Each row of a before or after table is a point. One or more steps were done to the points. Then noise was added and the rows were shuffled. The steps act on columns, c1 being the first. Name the steps. A step turns or swaps two columns, mirrors them in a line or flattens them onto one, adds a multiple of one to another, or multiplies or shifts one. Angles are multiples of 10 degrees, from the lower column toward the higher: turns from -170 to 170, lines from 10 to 170 but not 90. Use the fewest steps. Two steps may share a column if one is a turn and the other turns, adds or multiplies; they go together, in the order done. Otherwise the lowest column goes first.

Before, 12 rows:
[[ 13 -25 -38]
 [ -9 -34 -36]
 [-55  26 -10]
 [-53 -25  11]
 [-13   5   8]
 [ 18 -19  23]
 [ 18  34 -46]
 [-67 -43 -45]
 [-49  -7  25]
 [  1  28 -36]
 [-33 -14  -1]
 [  8  11 -12]]
After, 12 rows:
[[ 15  12   0]
 [ 27  23 -23]
 [ -5 -20  24]
 [-45 -23 -35]
 [-28  25 -51]
 [ 50  36 -17]
 [-14   6  -6]
 [ 24 -33 -27]
 [-20 -15 -25]
 [ 38 -23 -10]
 [-13 -44 -78]
 [-50  -5 -23]]
Steps: turn c1 and c3 by 50 degrees

Before (13 x 9):
[[ 21 -43  -9  -1 -14 -22  -9 -23  31]
 [ -3  16  30  34  31 -14  26  53 -11]
 [ 51  14  29 -57  64 -43  38 -27  37]
 [  0 -25 -24 -44  58  -8  39 -35 -32]
 [ 33  11 -25  20 -24  54   9  20  29]
 [ 45 -16  37 -53   9 -21 -57  20 -28]
 [ 27  13 -15  -3 -31 -16 -13  34  28]
 [ -8 -25  41 -37 -29 -35  23  24  -6]
 [ 48 -15 -42 -59   1  24 -17  46 -49]
 [ 28 -13 -10 -37 -26   6  -4 -40  15]
 [-17  -3  27  15 -15 -12   8 -10 -40]
 [-23  40 -48  -4  62  28  31 -42  20]
 [-26   2 -14  -1  35  37  16 -24  30]]
After, 13 rows:
[[  -2   -8  -26  -46   59  -32   24  -37  -90]
 [ -22   17  -50   -5   64    4   45  -41  -41]
 [  22  -16   -7   -2  -13  -11  -20  -25  -27]
 [  28    5  -13   -2  -28   -6  -22   32  -34]
 [  45   -5   38  -54    9   20  -57   21  -88]
 [  -8  -10   41  -37  -27  -41   -3   22  -66]
 [ -24   -2  -13   -3   36   19   35  -23  -30]
 [  -4    7   29   34   32  -27   11   54  -71]
 [  35    2  -25   20  -26   34   43   21  -30]
 [  26   -6  -10  -38  -26    8   -1  -41  -44]
 [  51    6   31  -57   62  -57    1  -25  -21]
 [ -17   -2   29   15  -15  -13   -1   -9 -100]
 [  48   -5  -40  -61    2   28    1   48 -108]]
Steps: multiply c2 by 0.4; turn c6 and c7 by 40 degrees; shift c9 by -60

Before (10 x 14):
[[  8  47   3  21  -8  55 -12  -4  37  21  45 -24 -39 -51]
 [ 36   5 -34  -6  29  17  11   5 -13  72 -43  10 -41  15]
 [  7 -24  17  34  33  44  10  37  19  71   8  41 -20  -3]
 [  3  28  29 -10  26 -25 -10  40  26  23  28 -43 -12  -5]
 [-11 -17   2   1 -29 -11 -24  48  45   6  41  -7  -3 -32]
 [ 41  12 -30  33  23 -16 -44  26 -13  65  15 -39 -27  30]
 [  5  35 -43  11  55  53  47  18   4 -15  37  -5 -40 -53]
 [ 38 -17  36  -8  13  -2  -1  74  41 -18 -31  42   5  22]
 [ 40  10  29  15  11 -33 -24  46 -11   6 -34  31  17 -11]
 [  0  31   3 -29 -13  26   0  30  44 -19  13  45  29  -8]]
After:
[[  4  -2  32 -10  26  33 -10 -34 -11  25 -32 -46 -11 -12]
 [ 38  13 -32  -3  28 -18  12  43   8  72 -14  12 -41  -7]
 [ 38  32  30  12  10   7 -24  24 -33   7 -51  32  18 -15]
 [ 38   9  37  -9  10  38  -2  18  18 -18 -79  39   6  26]
 [ 38 -19 -28  34  21  -3 -42 -19 -18  63 -24 -40 -27  11]
 [ -9 -22   6   3 -32  46 -24 -50  13   8 -41  -9  -5 -33]
 [  6  29   4  18  -7   4 -12 -44  66  22  11 -24 -41 -57]
 [  5  34 -42  10  52 -24  49 -39  51 -18 -12  -2 -40 -47]
 [  6   6  16  35  32  -4  10 -15  48  68 -36  39 -19 -23]
 [ -1  63   6 -29 -16  24  -2 -17  44 -20 -28  44  29  -3]]
Steps: add 0.7 times c12 to c2; mirror c6 and c9 in the line at 60 degrees; mirror c8 and c11 in the line at 130 degrees; add -0.3 times c10 to c14

Before, 10 rows:
[[ 38  40  46 -49 -34   0  30  26  33  -5  27  69 -19  29  12 -43 -64  61
    1  -3 -45 -58 -77 -11]
 [ 12 -44  26   0  17  17   5  25  11  10  24  17  -2 -34 -14  21 -47   9
   32 -10 -22  -5 -32   0]
 [ 35  21  13 -21 -49   3  14  10 -10  43  27  25  15  28  37  -4  47  47
   -3 -33  -5 -29  37  -9]
 [ 61  -5  38   8  14  27  67   9 -39 -77  -4  30   0  28 -32  -9  12 -10
  -36  82   6  27  18  37]
 [ -9 -39 -54 -33  24 -13   3   9  20 -28  16  15 -46 -29 -62  12 -54  28
   -2 -33  35 -26 -28  49]
 [-54 -14 -25 -22 -31  13  -4  -6  27 -26  11 -32 -19  30 -13  -6  15  -8
   30 -48   4 -60  -3  -8]
 [-46  28 -16  39  28 -26  -6 -25  34 -10  25 -56  45 -27  -6   2   8   8
   10 -52  -3 -30 -11  -8]
 [-37  -4 -56 -22 -15 -30  -1 -59  27  25 -37  17 -30  14  19 -32  24   7
   -2 -82  11   2 -39  63]
 [-17 -19 -54   6   3  31  23  19 -25  16 -18 -36  11   7  37  18 -43  10
   14 -13 -32 -19  15  -6]
 [ 37 -10  26 -46 -19   1 -32  18  11  28  -1 -11  34 -11 -15  40 -14 -19
  -15 -13  46 -16  -1  14]]
After:
[[ -23   -6  -51  -22   19  -29    2 -102   29   27  -15   -5  -26   21
    15  -32   23    6   -5   29    9    6  -38   63]
 [ -54  -17  -28  -22   11   15    1  -46   28  -25    4   39  -26   31
   -10   -5   14   -6   33   22   -4  -59    3   -6]
 [  68  -11   41    9    4   27   65   73  -37  -80  -23  -34    0   28
   -32  -14    5   -6  -38  -14    7   29   18   36]
 [ -21  -33  -55  -35  -19  -16    1  -24   22  -30   28  -27  -50  -32
   -61    9  -40   36   -5  -16   31  -23  -30   56]
 [  14   30   50  -52   62    3   24   13   28   -8   24  -44  -19   32
    13  -39  -47   52   -1  -46  -41  -58  -78   -7]
 [  11  -10   26  -40   12    3  -28   -2   13   22    2   18   30   -8
   -20   40   -4  -17  -14  -36   45  -11    1   16]
 [  -6  -52   26    1   -9   16   11    7   13   14   12  -25    0  -37
   -11   25  -35    4   29  -27  -32   -6  -28   -5]
 [ -30  -16  -44    5  -18   30   27   -4  -20   17  -40   30   11    9
    40   17  -34   17   13   -5  -37  -19   15   -6]
 [ -39   27  -13   42  -54  -30   -3  -54   33   -8   41   27   42  -31
    -7    0    9    7    2   30   -4  -25   -9  -15]
 [   3   13   14  -20   53    7   15  -18   -9   41   26    5   14   30
    35   -3   34   46   -7  -37   -4  -32   37   -7]]
Steps: turn c8 and c20 by -60 degrees; turn c1 and c20 by -40 degrees; turn c5 and c12 by -150 degrees; add -0.7 times c6 to c11; multiply c17 by 0.7

Before (12 x 64):
[[ -10    3  -43  -56   13  -39   16  -30   37  -10    3   20   -5   49
     7  -19   -2  -21   45   35   -9   14  -24   34   46   18   -2   46
    -8  -34    8  -53  -16   66  -15    4    8   -3  -33  -44   -8  -19
    -4  -69  -10   -6   15  -43  -56    6   23    4   -9   42  -50   37
    -7   66  -35  -23  -44  -49  -14  -22]
 [   4  -17   32   11   16   -5   48  -17    8   -2  -27    8  -57   32
     2   22    9  -40   -2  -23   17    0   21  -13    7   27    7   15
   -33   12  -14    3    3   -1  -14   23  -34   22   -9   11    2   16
    23  -37   30  -17   42   23   11    6  -43   21   54   49   16   32
     9  -58  -17   14  -54  -49  -26   42]
 [  28  -20   27    1   30  -42   21   41   34   -8  -36   12  -34  -17
     9   37   16  -21   20  -34   29   -2   -6  -11   30   52   28    0
   -10    7  -18   14   10   -1  -25   29  -63   -1  -29   11  -14   18
    32  -40   12   -6   12   36   11    7  -51   49    8    7    8    3
   -34  -24    0  -36    8  -25   43   53]
 [ -23   -9  -69  -32   37  -57   18    8   50   47    1   -2  -21   19
    64  -23  -24   -4    0   44   -4   23   31   35   39   21  -33   18
   -25  -57   -4  -72    2   49   16   21   48    8   -7  -15   36    3
   -12  -55  -15    8   -1  -23 -103   56   -5   -2  -20   56  -80   23
     6   62   -6   22  -13  -65    2   -7]
 [  32   21  -29   36    9  -11   15   -7    3   -5  -46   11  -40   23
    -9   -8   28  -50   13  -31   -1  -21   14   -3    9   29   33  -12
   -27   26   26   33   27   -8   -3   10   13   36  -23    4    3   28
    -5  -24    6   18   39    4   16    2  -42   42   23   12   34   41
    -9  -41    3  -48    6  -70   -5   63]
 [  18  -15   -9    1   48   -7   19  -10  -12    8  -19   41  -36   53
    13   29    2  -28    8  -25   44  -16   26  -37   22   25   20    8
   -50   16  -26   57   -1   27  -29   11    1   -2   -6  -26   26   -7
    -5    3   35  -18   32   45   11  -10  -44   71   29   -5   33   35
   -11  -43  -33  -22   14  -55   -8   97]
 [  36  -15   66   33   16   -3   14  -14   10  -46   -2   46  -64   12
    -3  -23    6  -34   19  -37   46  -12   35  -28   36   17    4  -21
   -16   31   -7   29   11  -23   -2   -3   -8   10  -33  -22   -4   15
    -5  -20    8   -5    2   22    3  -10  -24   44  -16    9   53    4
    -4  -10  -22   -3  -15  -40   -7   35]
 [ -18  -22  -31  -16    1   10   52  -17  -13   33  -35    3   20  -58
   -13   30  -22   75   22  -16   16    0  -27   41  -18  -15  -17  -17
    20    3   23    5  -32   21   10    3   33  -26  -22    3   26  -26
    37   48  -10   41  -43  -45   -7   14  -21   13  -16  -14   45   25
    25   60  -11   28  -67   45  -12  -16]
 [   5  -24    8  -49  -16   20   48   -8   -9   42  -10   22   26  -62
   -28   15  -18   53    4    1    6   -9  -31   19  -13  -11  -16   22
    43   40   27   28  -31  -19   -8  -17   54  -23   18    5   42  -65
    20   -4  -35   65  -17  -74  -57    6  -51  -23  -12    0  -16   19
    47   69  -26    6  -26   91  -37  -10]
 [  21  -33    6    5   -4   14   52  -14   -4   14   10  -39    2  -45
   -13   48  -21   32  -21    1   -2  -27  -28   11  -12  -23   -7   24
    32   40   20   -8  -29   11  -49   -7   54   -1    5   46   13  -40
    29  -13   13   22  -62  -47  -42  -17  -20   15   -4  -40   22   -2
    -6  110   18   10  -54   80   -4  -24]
 [   5   -6   27   -1    0  -18   13  -53   10  -50  -29   42  -42   24
    32   20   -6   -7    3   -8   -9  -32   30   15    7   37   16    9
     2   10  -23   33   35   12  -19    0  -41   25  -53    6   46   14
    29  -13   29    0   26   14  -13   -1  -27   44   13   12   14   24
     9  -29   15  -23   19  -36    6   51]
 [ -38   -1   18  -35  -10   26   20   -5  -46    5   -2   12   43  -20
   -12   37    9   46   23  -29   22   20  -10   23  -41  -57  -24   -7
    30   40   28   -3  -15  -24    2  -30   46   -9   18    3   66  -56
    18    3  -43   53  -51  -43  -21  -47   -6  -27   23    3   10   16
   -28   93   18    5  -46   74  -24  -24]]
After:
[[  18   -7   28   -3  -19  -19   14  -49   10  -50  -29   41  -41   25
    33    6   -5   -5   19   -9   -7  -33   30   15    7   39   16    8
     2    9  -22   31   36    9   -1   -1  -40   27  -54  -25   45   14
    29  -11   29    1   25   14  -14   -1  -27   43   14   12   14    3
    11  -26   16  -22   27  -37    5   50]
 [ -40   -1   18  -36  -11   25   21   -1  -45    4   -2   11   44  -19
   -12   -1   10   47   43  -28   22   21   -9   23  -42  -59  -23   -7
    30   41   27   -2  -16  -24  -28  -30   45   -9   17  -17   66  -55
    18    3  -42   54  -51  -43  -21  -46   -6  -26   24    3   11    0
   -27   92   19    5  -36   74  -25  -24]
 [  55  -33    7    5   -7   14   51  -10   -5   15    9  -38    3  -44
   -12   42  -20   30   31   -2   -2  -26  -29   11  -11  -23   -8   24
    33   41   18   -8  -31   12  -74   -6   54   -1    4   -4   14  -40
    28  -14   12   23  -61  -47  -44  -18  -20   16   -4  -40   21   48
    -6  110   18   11   -9   81   -5  -24]
 [  34   21  -28   36    9  -11   16  -10    2   -5  -45   13  -42   21
    -8  -14   29  -50    0  -33    1  -19   14   -2   10   29   32  -11
   -27   25   26   32   25   -8    1   10   12   38  -23  -41    4   27
    -3  -24    5   20   38    3   16    1  -41   42   23   13   33   -4
    -9  -41    5  -48    6  -69   -6   61]
 [  37  -16   66   33   11   -4   15  -18   11  -47    0   47  -63   11
    -5  -28    6  -33  -10  -37   45  -14   33  -29   34   17    6  -21
   -17   31   -8   29   12  -22  -12   -2   -8    8  -33    0   -3   15
    -6  -21    5   -4    2   22    4  -11  -25   43  -14    8   52  -22
    -3   -9  -23   -2  -11  -38   -6   35]
 [  -1    2  -42  -56    0  -41   15  -32   37  -10    4   21   -6   49
     9  -50    1  -22    6   37  -11   12  -23   35   44   16   -1   46
    -9  -35    8  -51  -16   66  -40    3    8   -3  -34  -28   -7  -19
    -6  -70  -11   -4   13  -42  -56    7   23    2  -10   43  -49  -49
    -6   66  -34  -22  -24  -50  -15  -23]
 [ -33  -10  -68  -32   38  -58   18   -5   48   48    2   -3  -20   19
    64  -12  -23   -5  -19   44   -3   24   30   34   41   20  -34   17
   -23  -59   -5  -72    3   49    3   21   49    7   -7  -18   37    3
   -11  -55  -15    7   -1  -23 -102   57   -3   -1  -20   54  -79  -22
     5   61   -5   24  -19  -66    2   -8]
 [ -25  -22  -31  -14   -6    9   52  -16  -13   34  -35    5   23  -59
   -13   -3  -22   75   36  -16   18    1  -26   39  -17  -15  -17  -16
    21    2   24    4  -31   23  -35    2   33  -28  -21  -25   27  -26
    33   48  -11   40  -42  -45   -8   14  -22   14  -15  -14   45   -1
    26   61  -11   28  -59   46  -13  -16]
 [  39  -14   -9    1   41   -6   20  -24  -12    7  -18   41  -35   53
    14    7    3  -32   27  -25   44  -16   26  -39   21   24   20    9
   -52   12  -27   57    0   27  -12   11    2   -3   -5  -29   27   -7
    -5    1   36  -19   32   44   11   -9  -42   70   28   -6   33  -32
   -12  -44  -32  -22   29  -57   -9   95]
 [  46  -18   26    1   43  -42   20   29   33   -9  -38   13  -35  -16
    12    0   17  -20   41  -32   30   -1   -6  -11   30   51   28   -1
   -10    6  -17   13   11   -3  -13   30  -63    0  -29   -3  -15   18
    31  -39   11   -7   11   36   11    6  -50   49    6    5    7   12
   -35  -23    0  -37   23  -24   43   54]
 [  13  -18   34   11    9   -4   48  -22    9    0  -27    8  -56   33
     3   14    6  -41   19  -23   15    0   21  -15    6   27    8   14
   -34   13  -13    2    3    0  -43   24  -35   22   -9  -35    4   15
    24  -35   31  -19   41   23   11    5  -43   23   56   47   16    5
    10  -59  -18   15  -30  -48  -26   43]
 [  12  -26    6  -49  -19   21   47   -2   -8   41  -11   23   25  -62
   -28    5  -15   54   14    1    8   -7  -30   20  -14  -10  -15   22
    44   41   27   28  -30  -20  -23  -16   54  -21   17  -20   42  -65
    19   -3  -34   67  -18  -72  -56    7  -52  -23  -12    3  -15    4
    48   70  -27    5  -14   92  -36  -12]]
Steps: add -0.7 times c35 to c1; turn c35 and c61 by -40 degrees; turn c5 and c8 by -20 degrees; turn c16 and c19 by 60 degrees; turn c40 and c56 by 100 degrees

Before, 10 rows:
[[ 24 -31  -6 -44  18 -23  25 -43  24  55 -34   8  -6  33 -17  -3  25  -4
  -10  18  14 -26  11   1  11  15  17 -12 -11  -3 -51 -47  -1  -6 -12  38
   14 -30 -48  16 -54 -13  23 -10  27 -13   3  13 -40  37  -4 -23  23 -40
   13  -5  43 -32  26 -10   8 -26 -30 -19]
 [ 49  -1 -23  46 -38 -14 -14 -54 -21   4   0  47 -20   9   0 -41  16  23
   20  36 -43 -47 -20  -7 -11  54 -17 -17 -20   4  -6  15 -47  62 -25  57
   -8   1  -2   2   0  28   5  47 -25 -20  67  11   6  -3 -31 -38  30  10
  -17 -39  -2  83  61  11  33  59  -3 -48]
 [ 32  -4   7 -36  54 -44  -4 -55   3  -5  -6  43 -12  18 -11 -29  14 -28
  -10  10  -5   1   4 -43  41  25  17 -26   3 -13  12 -46  13  39  17  42
    6 -17 -23  55 -41 -15  41 -18  52  -2  41   8 -35   7   3 -15  13 -32
    3   0  62  -2   5  10  10 -26 -62  -7]
 [ 34  18  13  31  -6 -30 -10   2 -35 -36  51 -12  -7  -7  25  32  27  16
  -12 -23 -17 -36  19   6 -14 -10 -30  30 -40   3  34  24 -38   5 -15  19
   30  10 -16 -18  28  21  -7  17  25  19 -26 101   4   2  72  33 -60  46
    7  34 -30  -2 -19   2 -69  18  28  27]
 [ 68 -31   7 -41  20 -13  -1 -33 -12  39 -12  53   4  31 -49  11  27  21
   -7  -2  -2 -18  29 -29  47  15   1  -3  11  19 -26 -70  34  32 -14  52
  -19 -19 -36  55 -41  15  32 -48  -3 -23   5   8 -16  -3 -13  -2  26 -19
   11  27  45  -1   5 -19  44  -7 -26 -12]
 [ 30   5   9 -32  18 -38  38 -37 -16  19  -7  72 -11  15  -3  14  46  21
  -13  46   9 -33 -22 -57  31  38 -37 -30   3  -1 -10 -44   4  42 -16  17
    7 -11 -40  26  -7   9  14 -22  38  -9   5 -19 -41  34  -3  -7  19 -13
  -18 -14  30 -27 -10   6  29 -46  -8 -17]
 [ 29  39  39  50 -77 -44   5 -13  -8 -21  10 -21  34   4  38  48  -9 -14
   -4  -2 -45  16  31  13 -13 -27 -40  27 -19  19  30  -4 -11  -3  -4  16
   -2  27   6 -45  38  24 -36  54  -8  20 -41  80   7  -7  64  16 -31  59
   20  56 -17  28 -24  24 -75 -15 -24   6]
 [ 49  -5 -21 -48  38 -10 -12 -56  10  27  -7  28  18  10  10  10  12  22
  -19  20 -43 -31  -3 -35  -2  -5 -28 -24   3  -6 -50 -53  31  17  26  12
   27   6 -34  65 -45 -13  29 -15  18  -9  29   2 -17  52  10 -10  35   6
  -14  28  44 -21  -9 -14  12  -2 -12   3]
 [  6   6   4  -6 -46 -41   1 -13   3 -23  27   4  16  -9  32   8 -37 -13
   25 -42 -28   6  -4 -19  -2  26  -5  23  13  -9  27  22 -10 -18 -21   0
   16  29  -3 -49  58   8 -11  -2 -46  24 -39  77  -9 -27  55  -3 -64  13
    2  55 -12  24 -46  16 -92  -1  22 -26]
 [ 18  44  25  15 -47 -11   7 -26 -47 -11   3 -23  12 -30 -13  72 -28 -36
   22 -32 -51  -8  10  26  -6   4   1  26   2  21  37  32  -2 -10  14  25
   41  19 -15 -34  50  22 -12   8 -23 -11 -21  80   6  16  77  -9 -58  20
    4  19 -27  40 -30  16 -57 -28   8  21]]
After (10 x 64):
[[ 26   4   8 -30  20 -36  38 -38 -15  20  -9  69  -1  14  -1  13  44  23
  -14  49  11 -33 -23 -58  31  40 -37 -26  60  22   8 -45   1  43 -15  29
    7 -12 -41  25  -6  10  17 -20  42  -9   5 -17 -42  31  -4  -5  -9 -15
  -33 -16  29 -26  -6  11  32 -48  -6 -19]
 [ 46   0 -21  49 -38 -15 -16 -49 -21   7  -1  45  28   9  -3 -44  15  24
   21  38 -43 -46 -22  -6 -11  51 -20 -15  57  29  48  17 -46  63 -27  53
  -10  -2  -3   3   2  12   5  51 -19 -22  64  10   8  -2 -32 -35 -12  13
   24 -40  -4  83  59  27  30  59   2 -48]
 [ 19  45  25  15 -47 -15   7 -24 -51 -10   2 -20  -5 -34 -11  74 -29 -37
   21 -31 -48 -10  15  27  -5   2   2  24  42 -61  43  31  -2 -10  17 -34
   42  18 -15 -33  50  17 -13  10 -22 -11 -20  81   3  19  76  -8   1  19
   25  18 -28  40 -29  22 -55 -30  10  24]
 [ 28 -33  -5 -43  13 -24  26 -40  24  56 -33   7  -5  30 -19  -4  23  -4
  -13  17  13 -26  11   4  10  11  15 -10  55  22  10 -47   1  -5 -11 100
   15 -29 -46  15 -56 -13  21 -10  27 -16   3  15 -44  38  -3 -22  -7 -42
   -5  -7  39 -32  24 -14   9 -25 -29 -19]
 [ 49  -9 -19 -48  35 -13 -10 -55   8  29 -11  28 -22  11  14  11  10  25
  -19  23 -42 -29   0 -33  -4  -7 -29 -25  90  34  -9 -50  31  15  19  79
   27   4 -35  61 -47 -10  30 -16  13  -7  31   0 -20  51   9  -7  -4   7
  -25  27  43 -16 -11 -14  11  -2 -14   4]
 [  7   2   4  -4 -45 -43  -5 -15   4 -21  22   3   0 -10  36  10 -35 -13
   26 -43 -29   9  -5 -18  -2  28  -6  23  31 -59  16  20 -11 -17 -20 -38
   16  28   1 -46  57  20 -13  -5 -48  27 -42  79 -12 -27  55  -2  27  19
   15  55 -13  24 -48   7 -91   0  22 -23]
 [ 66 -33   7 -42  23 -12  -2 -32 -14  43  -9  55  -3  32 -52  10  25  22
   -5  -4  -5 -18  28 -31  52  13  -2  -5  60  18  30 -69  33  35 -16  78
  -24 -21 -36  57 -38 -19  32 -49  -5 -22   3   9 -16   0 -13  -3 -27 -18
   11  28  47  -2   7  17  42  -5 -27 -12]
 [ 36  21  16  28  -9 -30 -13   4 -36 -39  49 -10  -5  -6  27  31  28  17
  -11 -22 -17 -35  19  10 -13 -10 -29  29 -43 -56  35  20 -36   3 -13 -30
   27   9 -17 -19  26   2 -10  22  29  17 -26  99   2   0  70  39  21  47
    6  32 -31  -3 -19  24 -69  15  33  29]
 [ 34  -4   2 -37  52 -40  -3 -56   3  -2  -8  44  -5  20 -14 -30  11 -28
  -11  11  -7   1   7 -44  38  26  17 -23  89  17  43 -45  14  38  16  16
    5 -16 -22  52 -43   8  43 -17  56  -4  40  12 -33   6  -1 -12   8 -30
    5   5  67  -7   5 -14  11 -23 -61 -10]
 [ 30  43  37  50 -78 -52   5 -10 -10 -24  11 -22 -30   4  34  49 -10 -11
   -5  -2 -48  16  35  11 -12 -22 -44  26   1 -35  27  -7  -7  -2  -6 -30
    1  29   4 -43  42  20 -37  58 -21  20 -39  81   5  -6  65  17  -9  60
   35  58 -19  27 -21  24 -76 -17 -17   6]]
Steps: add -1.5 times c8 to c29; mirror c13 and c45 in the line at 100 degrees; turn c30 and c53 by -110 degrees; turn c31 and c36 by -60 degrees; multiply c36 by 1.6; swap c42 and c60; add 0.5 times c58 to c55
